Each point is reached from the start by the listed moves, each made once or not at all, plus a little noise. Is the number of moves made odd or even? Then give how often each move was made.

Moves:
(1): [ 20 -39 -16]
(2): [30 24 13]
Start: [17 30  3]
Points:
[47 54 16] => odd (0, 1)
[ 40  -6 -16] => odd (1, 0)

Moves:
(1): [ 12 -10  14   2   0   6   1   3 -14  -9]
(2): [-2 15  6 12  6 -2 -9  8 20 13]
(3): [-6 -8 25  2  1  0 10 -5  3  6]
(4): [  8  -8 -13  10  11  -6  -8 -14   7  13]
(5): [ 10  10  14   2   4 -10  21 -12   7   9]
(6): [ 8  2  8 -7  1 10 -8 -7 11 21]
(7): [ 0 -2 -3 10 -4 10 10  2 -4  3]
(8): [-9  1 -4 -5 23  6  4 17 -3 -6]
Start: [-12  23   2  -6  12   0   4  -4  23  14]
Points:
[ 10  -2  33  11  21  19   9 -26  25  47] => odd (1, 0, 1, 1, 0, 1, 1, 0)
[-10  17  21  14  47  -1  40 -16  33  40] => odd (0, 0, 1, 1, 1, 0, 1, 1)
[ -2  20  29   6  47  10  33 -24  44  60] => even (0, 0, 1, 1, 1, 1, 1, 1)
[-6 51 26 -3 45  4 14  2 57 52] => even (0, 1, 0, 0, 1, 1, 0, 1)
[-3 16 39  9 53 13 -5 -1 46 52] => even (1, 1, 1, 1, 0, 1, 0, 1)
[ 4 29 28  9 14 22 -1  1 34 41] => even (1, 1, 0, 0, 0, 1, 1, 0)

Moves:
(1): [  1  -1   3   0  -8   7  -6   8   0  -2   0  -5   9   6 -13]
(2): [-14   9  -2  -4  -5   2  13 -11 -15   6  -3   2   4  -2  -5]
(3): [11  6  6 -1  7  2 -2  6  1  9  3 -3 -6  7 -2]
(4): [-14  -2   2  18  17   0  -2   3   1   3   6  -7  -2   9 -14]
(5): [ -1   5 -16   7   4  -5  -4  -4  -4   2  -7  11   2  -6   0]
(6): [  2   8 -15   4  -7  20   6   0   3  -2   5  -1  11  10   2]
(7): [  9 -16 -14   8 -12  -1   3   8 -10  -1  11  -4   3   3   4]
(8): [ -5   8  -9  -7   1  -4  -6   7   1 -11  12   2  -9  11  -1]
(9): [ 1  7  0  0 -7 -3 -1 10  0  3  4 -9  4 -9  1]
(10): [-8 -1  6  6 -1  3 -2  3 -1 10  4 13  3 -1  4]
(11): [ 11   5   7 -11 -12  -9  15 -15   2  -3  21   6   5  -6 -16]
(12): [  1  -4  -5   7   0 -17  13   1   2   1  -1   0  16   6  -1]
(13): [ -3  -7 -13 -13  10   1 -13  -6   0   3   2 -19   5  -7  -5]
(14): [-17   3  -4   5 -14  -7   9  16   8   8  -8  -3 -10  -1  -3]
Start: [ 10  15  -6 -10   8  13   4  12  11  -9 -10  13   3   1   3]
Points:
[  3  35  -5   2  27   6  -7  39  13  -6  14  -2  -8  17 -15] => even (0, 0, 1, 1, 0, 0, 0, 1, 1, 0, 0, 0, 0, 0)
[ 12  23 -52   9   0  14  16  11   4 -21  38  18  14  22 -23] => even (0, 0, 0, 1, 1, 1, 1, 1, 0, 0, 1, 0, 0, 0)
[ 33  11 -49 -21  -2 -17   4  16   3 -12  31   2  26  17 -33] => even (1, 0, 1, 0, 1, 0, 1, 1, 0, 0, 1, 1, 1, 0)
[  7  14 -20 -23   9  12  -9  15  11  -1  -7 -13  12 -15  -4] => even (0, 0, 0, 0, 0, 0, 0, 0, 1, 0, 0, 0, 1, 0)
[ -4  18 -39  26 -17  13  38   4 -11   5  24  27  54  21 -37] => odd (1, 1, 0, 1, 1, 1, 1, 0, 0, 1, 1, 1, 0, 0)
[  6  23 -52 -13 -22  26  -8  60  13  -2  16 -31  11  22 -16] => even (1, 0, 1, 0, 0, 1, 1, 1, 1, 0, 0, 0, 1, 1)
[-36  32 -28 -22  -9   4   4  30   2   9   1  -2   2  -7  -9] => even (0, 1, 0, 0, 0, 0, 0, 1, 1, 1, 0, 0, 1, 1)
[-10  33 -30   7   6 -16  11  40  17   8  -8  34   0  18  -1] => even (0, 0, 1, 0, 1, 0, 0, 1, 0, 1, 0, 1, 0, 1)

Moves:
(1): [-3  3  7  4  1  5  0  7 -1 -6  1  3 -4  5  7 -6  8  3 -2  1 -5  1  2 -4
 -1]
(2): [  1   3  -2  -7   8  -2  12  -4   6  -2   6   3  -3  -7   2 -10   1   4
   1  -1  -2  -7   5 -16  -5]
(3): [  3   0 -14  -2   6   5   3  -8  -2   0   7   3   6  -4  10  -1   3   2
   5  -2  -5  -6  16   2  -9]
(4): [  1  -4  -2   5  14  10   7   2   8  10   8   8  -2  -2  -3  -5  -7  -2
   3  -4  -4  -2  -4 -12   6]
(5): [  1   6  -7  -1   0   2  -1  -7   3  -3   2  -3   1 -16  -3  -2   5  -5
  -1   1   8  -3   7  -2   5]
(6): [  0   4   1  -3   2   3   5  -3  -4  -5   8   0   2  -7   7   4  -5  -1
  -5   0  -1 -14  -1  -2  -4]
(7): [-3 -2 -1 -4 -2  0  5 -3  1  4 -2  5  2 -4 -2  2  6  1 -2  0 -1  2  3 -1
 -3]
(8): [ 4  4 -6 -4 -7 -4 -9  3  7  9  4  7 -7 -2 -1 -4 -7 10 -8  8 -1  0 -1 -2
 -4]
(9): [  3  -6   1   3  -1  -1   0  -2   0   4   1 -11  -3   3  -3   5  -2   6
  -4   2  -2   1  -4  -1   1]
(10): [ -1   4  -4   3  -1   2   4  -5   2  -3  -2  -4  10   0  -9  -2   6   4
   2   7   6  -1  -8 -10   4]
(11): [ 1  4  0  4 -2  2 -6 -1  8  4 -3 -3  2  1  5 -1 -4 -2 -6 -2  6 -9 -2  8
  1]
(12): [  4  -5  -4  -4 -12   6   1  11  -8  -3 -21  -6 -14  -3  10   9  -5   8
  -6   2   6   1   1   8  -7]
(13): [ -1  -5  -7  -9 -11  -4   8  -4   9 -16   0   1   3  -3   6   1   2 -12
   8  -7   0   4  -2   7   4]
(14): [ 1  6  1  7 -2  2  5 -4 -1  5  1  5  0 -3 -5  3 -9  0 -8  7 -5  4  1 -6
  1]
(15): [-2  1 -6  2  0 -9  0  3  3  3 -1 -5  2 -3 -4  3  0  0 -7 -1  2 -1 -1 -4
 -3]
(16): [ -3  -3  -6   4   0  -5  -1  -5   0   3  -4   9   0   4  -2 -10  -3  -3
  -3   6   1  -3  -1  -7  -5]
(17): [ 4  2 -6  8  8 -7  1  2  8  0 -5 10 -2 -7  4  5 -3  1  3  4  2 -1  6  0
 -1]
(18): [-12  -4   2   2   6   2 -18  -9   5  11 -11  -1   9   0   3  11  -4   8
   0  13  -7  -1  -9  -4   0]
(19): [ -2   3  -7  -7   3   5   9  -5   6   5  -4  -3   4   1  -7   6  -3  11
 -10   0   4  -1  -5  16 -10]
(20): [-3 -8  3  2 -6 -2 -4 -6  3  4  7 -6  8  5 -2 -2  1  5  6 11  9  2  4  0
  3]
(21): [ 10   0  -5  -4  -4   5  -7  -3  -3 -10  -2  -2  -2  -6   1   5  -3  -1
   0   0   4   0   2  -6  -7]
(22): [ -1   8  -4   0   2  -5 -10  -5  -2   6   4  -1   3  -3  -1  -6  -4   6
  -8   1   8  -1  -8   3  -1]
(23): [ 2 -1  4  5 -4  6 -2  0 -1 -7 -2  2  4  2 -1 -3 -3  4  3 -1 -6  0  2  2
 -3]
(24): [  6   1 -15  -7   8  -5   0  -4  -4 -12  -6   0  15  -7   3   7   0   9
 -11  -3   6  -2   7   7  -2]
Start: [ -3  -1   8  -7  -4  -9   3   3   4 -13  -2   2   7  -2  -5  -8   4   2
  -4 -15 -10  -2  -6  -2  -2]
Points:
[  8  -6 -43 -14 -14  -6 -22 -31   5 -23 -36  -3  24 -23  22  15 -25  23
 -38   2   3 -13  -5   9 -28] => odd (0, 0, 1, 0, 0, 0, 0, 0, 1, 0, 1, 1, 1, 1, 0, 1, 0, 1, 0, 0, 1, 1, 0, 1)
[  3   1 -34 -23  -7  -4 -22 -44  36 -10   7  -7  49 -42  -4   7 -12  26
 -29  13  22 -24 -21 -19   1] => even (0, 0, 0, 1, 1, 1, 1, 1, 1, 1, 1, 0, 1, 0, 0, 0, 0, 1, 0, 1, 1, 1, 0, 1)
[  6   4 -41 -16  21   0 -23 -34  26   3  -4  32  35 -30  10 -22 -20  36
 -30   0 -10 -30   5 -28 -34] => even (0, 1, 1, 1, 0, 0, 1, 1, 0, 0, 1, 0, 0, 0, 0, 1, 0, 1, 0, 0, 1, 1, 1, 1)
[ 31  27 -57 -13 -12  -7   7 -21  22 -52  -9   1  22 -60  23  -1 -14  39
 -48   2  14 -33  16 -18 -34] => even (1, 1, 1, 0, 1, 1, 0, 1, 1, 1, 1, 1, 1, 1, 1, 0, 1, 0, 0, 0, 1, 1, 1, 1)
[  0 -10 -14   0  23   7   4 -38  34  -4   2   8  24 -32 -10  -3 -22  28
 -10  16  -2 -30  -5 -33 -21] => even (0, 1, 0, 1, 1, 1, 0, 0, 1, 0, 0, 0, 0, 0, 0, 1, 1, 1, 1, 1, 1, 0, 1, 0)
[ -4  -2 -41   8   5  -8  -8 -26  22   0 -38  -8  29 -26   9  20 -13  46
 -47  23  12 -19  16  11 -30] => even (1, 0, 1, 0, 1, 0, 0, 0, 1, 0, 1, 1, 0, 1, 1, 1, 1, 1, 1, 1, 0, 0, 0, 1)
